Rows are points. To make a cloud, some directions were put in groups of two or more. Within a group, all points are equally far from the middle, so they leave a hole (a ring in 2 directions, a hollow ball in 3). The other directions are filled evenly. Then the cloud was stretched, turned, moved and blurred a little. Count the holes, and give their numbers of directions, smallest first.

Cloud:
[[-46,-26],
[-54,9],
[-29,-47],
[-68,-22],
[63,-4],
[15,33],
[-10,22],
[-37,-77],
[-3,-40],
[-21,7],
[48,7],
[33,34],
[-55,-2],
[21,-40]]
Holes: 0

Cloud:
[[-67,-8,3],
[27,34,-52],
[4,-7,64],
[-74,-17,4],
[-34,-50,6],
[7,-25,30],
[36,14,-34],
[-45,-24,40],
[-5,16,44],
[-13,24,75],
[-62,-30,10],
[-17,-17,34],
[-16,-43,27],
[-34,53,-27],
[31,0,-41],
[-81,38,66],
[13,46,27],
[-51,-4,35],
[-9,49,30]]
Holes: 0

Cloud:
[[27,-55,-22,-16],
[-26,-53,38,-3],
[-54,17,-11,-40],
[54,18,7,49],
[6,-55,-45,8],
[16,32,58,-19],
[44,-39,-24,-15],
[63,5,-21,31],
[32,12,-1,-56],
[17,-59,-12,-22],
[-26,-14,-29,75],
[-16,-25,33,67],
[-62,12,10,58],
[25,67,9,37],
[19,68,14,36],
[-23,-42,53,22],
[-3,-63,7,-23],
[33,-13,12,65],
[57,-23,-29,-1],
[21,38,-52,-33],
[59,-15,-31,5],
[-6,68,29,25],
[-50,-23,-51,-23],
[15,25,41,-43],
[-30,-60,-17,-18],
[-16,-23,-34,71],
[22,-3,67,23],
[-44,57,12,38],
[-68,-18,26,18],
[20,-31,-24,64]]
Holes: 2 (2, 2)

Cloud:
[[49,-20,19,74],
[44,-24,-20,11],
[32,-24,-26,49],
[-24,17,64,38],
[-31,-13,-43,44],
[-55,45,-13,26],
[-40,62,-9,20],
[14,62,-28,52],
[-27,67,19,27],
[-16,0,-56,36],
[56,2,12,57],
[14,-26,-45,8],
[49,24,-13,21],
[-1,-33,55,66],
[29,58,-7,26],
[-33,65,15,27],
[-13,-56,-23,-46],
[44,-7,-24,47],
[23,18,-52,-34],
[8,9,-62,-48],
[20,29,-48,41],
[-30,4,59,3],
[33,31,42,-38],
[4,76,-2,61],
[5,20,67,0],
[-33,36,41,-18],
[46,-27,-23,-27]]
Holes: 1 (3)

Cloud:
[[-48,12,-1,63,-57,24],
[-3,73,35,-47,-40,-24],
[-61,0,-7,-2,-41,75],
[-26,51,-42,20,39,56],
[-33,-51,-1,56,15,20],
[-19,-2,46,-19,-65,-39],
[-14,24,63,-41,-51,-33],
[16,25,31,8,-34,83],
[35,39,-32,-1,-29,40],
[-42,-41,-24,36,20,-35],
[-11,-31,-12,-6,10,-63],
[-17,7,-49,-15,-59,19],
[-8,-62,-31,-8,6,-1],
[-26,98,40,16,-13,14],
[21,38,47,-9,62,-4],
[-53,6,-2,58,-58,20],
[-20,5,-20,-1,-75,-23],
[-18,-28,8,-63,20,41],
[-20,92,3,17,34,5],
[11,54,-8,4,58,44],
[-39,94,30,12,-11,33],
[-11,6,-38,72,19,4],
[21,77,-6,-47,3,20],
[16,6,-21,67,23,-5],
[9,41,5,56,27,-42],
[-6,36,-45,37,30,56],
[-21,-9,34,-53,31,-35],
[-60,5,35,-50,-11,38],
[9,37,-2,62,20,-37],
[-1,46,-43,34,24,58],
[-58,66,-10,-36,-16,-22],
[-3,49,81,28,-28,-11],
[41,10,-9,-29,41,42],
[-57,50,-46,-29,13,27],
[5,46,66,-15,-2,63],
[7,73,15,34,25,-38],
[22,35,1,40,-56,34],
[-20,86,-2,14,43,11],
[-59,6,23,4,-64,-35],
[-35,8,33,5,40,67],
[13,45,-14,64,-17,-14],
[-16,28,-8,-9,-56,-53],
[4,1,44,-57,33,-30],
[-22,-8,-20,-12,-78,20],
[16,29,0,-36,-57,57],
[-40,-5,9,-28,37,-52],
[16,38,-25,64,-13,2],
[-22,-8,47,-67,17,-2],
[35,13,25,26,31,-50],
[-54,59,-32,-47,-8,15],
[-20,4,-58,-9,-50,8],
[-32,-52,34,-4,-31,-33],
[-40,-29,-7,-46,32,43]]
Holes: 3 (2, 2, 2)
